Rows are points. The last column is the point's height on a tilted bowl or saddle (a function of degree 2), plus a little noise. Count its main directions that bend up, bend down and stay straight.
(in the rows, 128 means zero)

Points (15 x 4)
[[141  94 119 157]
 [121 101  96 148]
 [129 114 154 147]
 [110 169  75 149]
 [138 149 158 136]
 [138 186 148 143]
 [124 145 125 109]
 [146 109 128 139]
 [144 124 106 126]
 [129 164 121 113]
 [117 130 171 157]
 [117 179  97 130]
 [172 144 147 159]
 [104 123 190 202]
 [123 113  99 131]]
Directions: 3 up, 0 down, 0 straight

Points (18 x 4)
[[ 75 139 130 189]
 [103 137 109 146]
 [ 98 132 124 137]
 [118 170 103 186]
 [127  52 103 164]
 [156 166 113 161]
 [118  81 134 118]
 [148 155 102 146]
 [146 132  99 122]
 [188 101 121 121]
 [130 146 148 125]
 [132  90 104 112]
 [113 125 120 117]
 [132  87 129  99]
 [142 159 149 151]
 [110 109 119 114]
 [174 112 154 131]
 [141 137  99 128]]
Directions: 3 up, 0 down, 0 straight

Points (24 x 5)
[[ 94  91 103 205  30]
 [114 118  99 152 117]
 [119 126 115  85 115]
 [141 116 197 115 104]
 [126 135 116 108 139]
 [127 121 104 153 128]
 [124 140  93 106 120]
 [ 89 122 125 128 115]
 [162 128 109  93 126]
 [146 164  83 142 121]
 [154 103 139 153 128]
 [ 84 126 115 110  99]
 [157 135 122 162 136]
 [120 106 150 134 130]
 [ 98 129 113 174 102]
 [113 157 153  91 127]
 [ 88 102 119 108  92]
 [102 113  97  91  84]
 [167 167 111 131 138]
 [106 141 141 175 114]
 [122 113 155 119 135]
 [126 180 135 156 130]
 [142 159 105 115 139]
 [ 89 158 105 141 108]]
Directions: 0 up, 4 down, 0 straight

Points (40 x 7)
[[131 123 138 123 107 139 150]
 [119  91 122 107 129 128 158]
 [121 103 161  92 159 114 153]
 [102 148 151 128  87 119 147]
 [109  75 125 127  55 124 169]
 [207 108 134 145 115 163 144]
 [116 121 130 134 118 126 137]
 [129  97  76  73 109 142 194]
 [134 137 120 172 156 103 103]
 [167 160 117 155 129  65 113]
 [157 134 143 134 131 121 140]
 [128 178  86 110 123 149 121]
 [128 148 125 158 103 118 110]
 [142 132 114 173 149 150  86]
 [111 125 174 135 137 145 145]
 [ 75 170 110 150 124 119  91]
 [132 133 140 117 115 155 148]
 [151 122 120 112 152 145 126]
 [157 128 134 118 128 120 147]
 [123  97 136 131 149 101 153]
 [152 167 104 110 136 144 118]
 [112 118 168 151 146 124 138]
 [115 153 122 128 109 189 139]
 [176 129 159 174 112 170 152]
 [102 144 115 107 105 113 149]
 [131 112 118 120 124  91 163]
 [138 138 166 113 131  82 157]
 [133 117 133 156 145 126 121]
 [145 159 158 125  69 129 151]
 [146 115 142 100 172 125 131]
 [ 92  79 130 138 161 101 142]
 [150  51  66 121 104 162 108]
 [123 167 171 129 156 127 116]
 [ 91 157  66 164 109 169  63]
 [120 150  53 116 175 133 111]
 [104 117 127 149 120 106 133]
 [140 147 125 121 148 131 120]
 [107 134 130  83 134 127 167]
 [145 139 110 164 119 142  96]
 [ 74  67 125 127 135 179 104]]
Directions: 2 up, 2 down, 2 straight

Points (74 x 9)
[[ 89  98 140 101 124 129  95 159 112]
 [116 166 130 122 143 143 146 119 167]
 [194  90 141 111 113  53 151 141 126]
 [ 83 133 114 147 123 179 138 105 143]
 [ 92  84 142 155 133 120 102 116  72]
 [123  89 145 127 132 116 113  66  90]
 [149  90 153 130 161  85 139 128 135]
 [111 149 102 133 105  97 133 123 128]
 [154 106 143 167 148 124 130 112 142]
 [107 159 149 158 152 125 128  92 133]
 [162  89 137 142 122 164  68 144  75]
 [ 74 154  98 134 148 156 134 128 155]
 [114 112 106 103 121 142 110 140 132]
 [ 81 132  74  90 152  97 149  86 126]
 [138 137 123  93 132 105 104  90 151]
 [104 115 159 131 130 135 137 117 157]
 [109 106 132 124 141 158 119 163 157]
 [154 136 183 110 143 118 117  95 148]
 [151  84 186 124 148 112 129 166 177]
 [120 169 104 143 103 139 130 137 139]
 [126 118 101 105 165  93 156 122 131]
 [131 183 127 116 177 146 124  96 155]
 [151 139 120 141 112 152 134 170 147]
 [ 95 120 132 129 128 118 148 154 156]
 [120 104 164 118  89 100 133 140 133]
 [119 143 115  71 118 112 138 120 152]
 [144  99 146 104 118 123 132 152 156]
 [112 159 119 116 107 126 145  98 148]
 [139 106 139 110  65 113 125 161 114]
 [136 109 133 100 162 169 152 108 198]
 [116 171 202  90 163 116 118 117 148]
 [148 136 123 123 132 137 154 117 165]
 [161 167 157 113 153 122 143 180 155]
 [119 121  85 137 143  87 133 123 117]
 [181 117  94 118  77  80 161 181 105]
 [150 129  98 127 177 152  78 135 116]
 [181 160 151 143 160 103 159  76 148]
 [143 158 127 150 116 130 121 173 151]
 [109 145 120 123  94 145 143 105 140]
 [141 150 117 108 111 140 197 147 168]
 [169 102 148 143 107 113 123 146 149]
 [148 123 170 186  88  88 138 115 155]
 [179 153 146 149 123 134 187 102 179]
 [114 175 106 198 172 145  96  85 137]
 [149 138  76 143  94 108 173 162 125]
 [143 136 142 146 135 125 102  90 131]
 [147 120 192 135 149 107 143 123 175]
 [ 92 123  53 104 127 151 128 116 133]
 [128 173  89 126 140  96 155 132 139]
 [133 127 114 125 144 105  99  99 132]
 [130 124 127 139 102 118 152 112 144]
 [179 140 139 105 124  94 134 125 150]
 [122 103 111 112  94  85 127 118  88]
 [123 120 111 108  80 130 116 121 112]
 [157 104 211 136 150 140  98 133 123]
 [127 139 111  98 162 157 146  78 190]
 [127 130 103 136 126  99 128  96 130]
 [117 136 191 161  67 117 135 113 113]
 [115 153 102 165 124 132 136 173 156]
 [102 154 120 114 132 137 123 173 137]
 [ 94 137 131 144 134 140  86  84 115]
 [135 143  76 118 132 171 124 135 130]
 [112 139 124 104 139 122 132 134 156]
 [151 169 123 136 121  92 143 131 161]
 [149 125  79 152  96 128 111 146 117]
 [125  99 136 132 146  90 101 120  98]
 [ 82 104 151 157 120 143 136 183 166]
 [145 127 101 144 144 148 133  70 141]
 [114  95 134  69  98  97 134 157 114]
 [201 101 161 142 118 113 140 122 159]
 [128 103 119 140 117 119 104 166 115]
 [121 113 143 125 123  72 121 111 103]
 [171 151 102  96 188 132 113  97 138]
 [103 135 114  94 116  97 127 149 115]]
Directions: 2 up, 5 down, 1 straight

Points (62 x 9)
[[157 137 118 126 136 110 139 141 114]
 [152 112 118 120 149 181 112 117 107]
 [ 81 143 141 124 105 101 109 108 125]
 [ 80 171 138 136 158 168 134  78 147]
 [142 124 134 115  88 142  98 148 102]
 [212 178 111 125 112 147 113 135  71]
 [135 130 118 148 134 112 107 105 114]
 [ 53 107 148 144 159 160 145 109 132]
 [ 91 107 178 155 127 114  91  79 116]
 [125 146 164 167 108 164 180 152  92]
 [ 93 133 142 131 145 123  78 131 114]
 [141 158  97 133 149 147 193 108  96]
 [ 84 148 108 110 132 164 148 142 128]
 [183 120  79  74 159 130 147 160  64]
 [105 144 104 107 136 155 120 148 121]
 [152 184  99 115 137 121  88 145  81]
 [124 162 148  75 133 143 119 116 127]
 [178 130 133 160 144 153 140  95  77]
 [130 141  90 179 131 157 140 142  93]
 [137 106 124  91  97 118 136 120 117]
 [126 134 134 153 131  89 101 139 120]
 [142 118 124 152 141 139 143 131 105]
 [134 123 108 100 134 149 164 160 111]
 [161  96 135 113 145 108 166  90 100]
 [106 109 130  85 106 155 165 128 117]
 [137  85 102 165 136 119 144 116 106]
 [136 112 132 110 145 115 158  84 117]
 [176 157 144 112 106  99 131  85  90]
 [106 114  94  93 111 187 142  83 131]
 [146  98 136 122 187 111 139 108 110]
 [103 139 119 187 120  93 103 124 106]
 [111 147 148  99  92 113 135 142 130]
 [134 120 184 117  75 126 140 126 114]
 [127 117 123 160  94 130 107 144 111]
 [127 139  59 117 135 165 116 135 120]
 [143 143 176 134 101 137 139 138 111]
 [ 96  93 103 133 119 148  98 154 101]
 [157 153 155 191 145 156 178 126  59]
 [125 134 119 115  72 157 113 157 106]
 [148 129 123 147 135 138 187 136 102]
 [142  85  97 146 140 125 137 164  98]
 [179 134 125 105 119 100 125 178 109]
 [ 93 151 106  67 126 147 127 138 124]
 [131 174 138 160  43 138 100 155  86]
 [ 67 107 137 133 151 113 151 115 139]
 [139  74 113  97  78 112 144 156 118]
 [139 173 129  91 144 113 120 138 111]
 [130 157 125 138  94 103 112 169 118]
 [144  95 152 125 131 124 109 151 105]
 [ 72 122 151 122 149 119 113 109 145]
 [143 139 149 101 125 154  95  79 107]
 [148 104  69 127 112 122 181 148 107]
 [103 124 131 150 133 110 137 129 126]
 [120 104 127 139 149 134 100 167  94]
 [128  80 116 121 142 147 166 129 101]
 [146 139 125 180 154 125 120  61  82]
 [114 164 132  93 159 133 149 130 136]
 [169 113 117 186 118 145 144 172  83]
 [132 104 146 138 137 101 117 142 126]
 [120 140 166 138 148 113  79 118 108]
 [140 107 124 115 121 106 132 114 124]
 [152 114 100 122 129 180 161 127 106]]
Directions: 2 up, 5 down, 1 straight
